Rows are points. To make a cloud, some directions were put in groups of two or more. Within a group, all points are equally far from the middle, so they leave a hole (a ring in 2 directions, a hollow ball in 3). The other directions are filled evenly. Then the cloud was stretched, turned, moved and blurred a little. Count the holes, and give their numbers of directions, smallest first.

Cloud:
[[-22 -27]
 [ -2 -39]
 [ -4  43]
 [  8 -40]
 [ 31 -30]
 [ 28  43]
 [  7 -39]
 [ 16  46]
 [  5 -39]
 [-28  20]
 [ 48  -4]
 [-20 -30]
 [ 49   4]
 [ 25 -34]]
Holes: 1 (2)

Cloud (19 x 3):
[[-18  38 -19]
 [ -8 -54 -43]
 [ 20 -27 -24]
 [ 14 -44 -38]
 [-26 -27 -52]
 [-20  39  -2]
 [ 41  25  23]
 [ 21  13 -56]
 [-18 -15 -50]
 [ 12  32  -9]
 [ 42  12  12]
 [ 43   3  25]
 [ 25  47 -51]
 [  4 -23 -14]
 [-27  38   4]
 [-32   7 -35]
 [  6 -50 -13]
 [ 36 -14 -19]
 [  6  31 -38]]
Holes: 0

Cloud:
[[-43  17  52  19]
 [ 23 -35  20 -11]
 [ 15 -29 -12  40]
 [ -1  26 -14  31]
 [ 19 -30 -49  -8]
 [-35 -46 -20  -6]
 [ 10 -31 -49  -2]
 [ -4 -20  27 -28]
 [-18 -49  21  34]
 [-34   5  53  35]
 [-10 -25  -7 -37]
 [ -5 -15 -37  23]
 [ 31  47  -9 -13]
 [ -7 -44  16  38]
 [ -5 -60  14   6]
 [  3 -23 -42  19]
 [-48  11  46  22]
 [-33  -9  46  40]
 [ 52  -9 -35 -18]
 [-30  35   9  10]
 [-13 -20  30  48]
 [-26  38   6  10]
 [ -8  47   7 -10]
 [-24 -56   8 -13]
 [ -6  33 -11  25]
 [ 17 -26 -22  35]]
Holes: 2 (2, 2)

Cloud, 51 rows:
[[-14 -20  25 -22   5 -28]
 [-28 -23 -26  -8 -32 -12]
 [-10   7  -4  39 -24 -14]
 [ 18   4 -19 -35 -27  50]
 [-26  -1 -17  39 -23  13]
 [-41  29  11 -14 -10 -29]
 [ 41  35 -21 -14   4  19]
 [ 38 -18 -42 -28 -29  34]
 [ 52 -22 -47  -3  -9  16]
 [-12 -13  23 -30   8 -20]
 [-41  30   8  -1 -47   8]
 [ 16 -38  14 -29  -4 -14]
 [ 15   1 -41 -45   8  33]
 [ 15 -22 -53 -18 -18   2]
 [-19 -37  -4  17  23 -21]
 [-35   4  -5  18   9  11]
 [ -4 -16 -48   4 -36   8]
 [-42  18 -16  22  -4  10]
 [-19  25  10  18 -39 -14]
 [  5  52 -16 -24  -3 -17]
 [ 24 -31  -8 -49   2   0]
 [ 22  -1  17 -31  25 -19]
 [ 44 -22 -46  -6   7 -10]
 [-21  18 -30  -8 -58  18]
 [ 11  35 -48 -12  -2  25]
 [ 42  22 -18  -8   6  25]
 [-17  29 -41 -47 -19  14]
 [ 60 -19 -22 -15  23 -23]
 [ 42 -12 -26 -38 -32  19]
 [-18   0 -35  -3 -53  13]
 [-40  -3 -12   7 -50  20]
 [-23  28 -51 -19 -14  24]
 [  5  27 -54  -1 -28  36]
 [ 36  42  -7 -32   6   8]
 [-41  29 -37  -5 -46  33]
 [-15  27 -51  -4 -39  38]
 [  2 -35 -14  10 -17  35]
 [ -9 -21  23   4 -28 -18]
 [ -4 -28  19  19   8 -47]
 [-32  -5  23 -19   0 -27]
 [ 17   8 -41 -26 -49  23]
 [-17  43   0  16 -35 -10]
 [ -3  15  25 -16  16  -9]
 [  1   0  24  -4 -27   6]
 [ -3 -17 -15   0 -14  47]
 [ -9 -30   1   9  32 -14]
 [-30   3   0 -27 -12  35]
 [  3 -11  26  17 -19 -16]
 [ 24   2 -52  10 -27  18]
 [ 21  10 -42 -14  17 -10]
 [-48  -3  -3 -18  -8  23]]
Holes: 3 (2, 2, 2)

Cloud, 72 rows:
[[ 13  -8   7 -14  18  46   2  15]
 [ 16   8  21  21   6 -14  16   5]
 [-20 -11  -5  12  23 -15  -1 -35]
 [ 30  20 -10   7 -16 -48 -25  29]
 [ 29  -8  17  15  16 -31  -8  14]
 [ 14  12 -27   4  40 -14 -17 -25]
 [ 46  20 -28  -6  13  -1   5  15]
 [-29  13 -10  23 -10 -14  20  11]
 [ 24 -32  -5 -10 -33  -4  37  12]
 [ -4  14  -3  35 -17 -56  16   5]
 [ 30   3  10   3  -2  19  29  -6]
 [-11   8 -19  31 -30  -9  21 -21]
 [ 12 -29  18   6  -8 -19  -7  29]
 [ 19  14  -4 -18  12 -25  13  37]
 [  1  19   5  28 -26 -55   8  12]
 [ 17   8 -18  27 -17 -32 -25  13]
 [ 24 -30  10  12 -14 -41   1   9]
 [ 17 -18   7 -13  13  19 -38  12]
 [  1 -17   9 -30 -10  37  30  -3]
 [ 30   7  -5  -3  34 -30 -46  29]
 [ 38  42  -9 -16  -4 -14  -1  35]
 [ 49 -18  -2 -17   6   0 -31  -7]
 [ 28   5 -10   1 -29 -50   2   8]
 [ -6   6 -12  33  28 -34 -21  15]
 [ -5 -20 -14   1  36  -4 -46 -16]
 [  6  -8  -7 -34  -7  -1  21  18]
 [ 38  -2  13 -13 -17   4 -21  32]
 [ -4 -38 -16  25 -21 -27  13  -3]
 [ 11  29 -12  13  33 -17   3  22]
 [ -9  -2  14  -7  18 -12  -5 -19]
 [ 20 -42  -8   8   0 -42  -7   5]
 [ 15  18   2   3  -2   4   0 -36]
 [ 19   9  -4  28  32   7   0   5]
 [ 18   4  10   9 -19 -55  14  29]
 [-14  18   0  32 -21 -52   3  13]
 [ 29  -2 -15 -26 -17  38   2 -13]
 [ 45 -15 -23 -30  30   0 -22   1]
 [ 33  10  16 -10 -31 -23  32  33]
 [  6  -6  23  16 -19 -27  -9  15]
 [ -1  19   7  -8  15  17 -17 -41]
 [ -1 -38  -6 -23  -2   6   3   6]
 [  3 -11  16 -20 -14  37  27  13]
 [ 18  23 -25 -18  -9 -13  14 -11]
 [  2   3   3  24 -14 -39  28 -11]
 [-18  -7 -17  13   8 -40  -5 -29]
 [-27  10 -19  14 -21   0  29 -35]
 [ 48  22 -20 -15  -8 -12  -2   8]
 [  4  33  -9 -14  18  33 -11 -35]
 [ 53  12 -19 -18  20   8 -12  -1]
 [ 29  21  19 -19  23   6 -19   9]
 [ 28   0   3  15  26  -9  17   8]
 [ 20  15   2 -31 -13  -3 -31   6]
 [  0  24 -34  10  23  -9  -5 -29]
 [-20  -3 -23  32 -26 -23  15 -25]
 [ 16  -3  19 -33  -9   0  18  21]
 [  8 -24 -10   2 -33   6  46   0]
 [-36 -15   3  10 -20  -5   4 -20]
 [ 14  51  -1 -21  -4  -3  -3   8]
 [ 42  -4   9  -1   9 -12 -16  -9]
 [ 38 -42   1   4   2   6   6  26]
 [ 20  32   7   2 -29 -17  37  21]
 [ -3   0  17  -8  25  -7 -14 -14]
 [ 20  46  -8  -2  30 -11 -25  13]
 [ 20 -23   4   2 -16  26  41  -3]
 [ -1 -12  -8  -3 -32  33  17 -27]
 [ 27   9  16 -15 -34 -25   1  33]
 [ 60   8  10 -13  14  -2 -14  30]
 [-14 -26 -20 -11 -18   3  16  -6]
 [-12   9 -21 -18 -11  12  31  -8]
 [ 25   3 -29  13  22 -43 -36  -8]
 [ 32  24  -9  12  38 -30 -22  23]
 [ 11 -33   3  27  -1  13  11  -4]]
Holes: 3 (2, 3, 3)
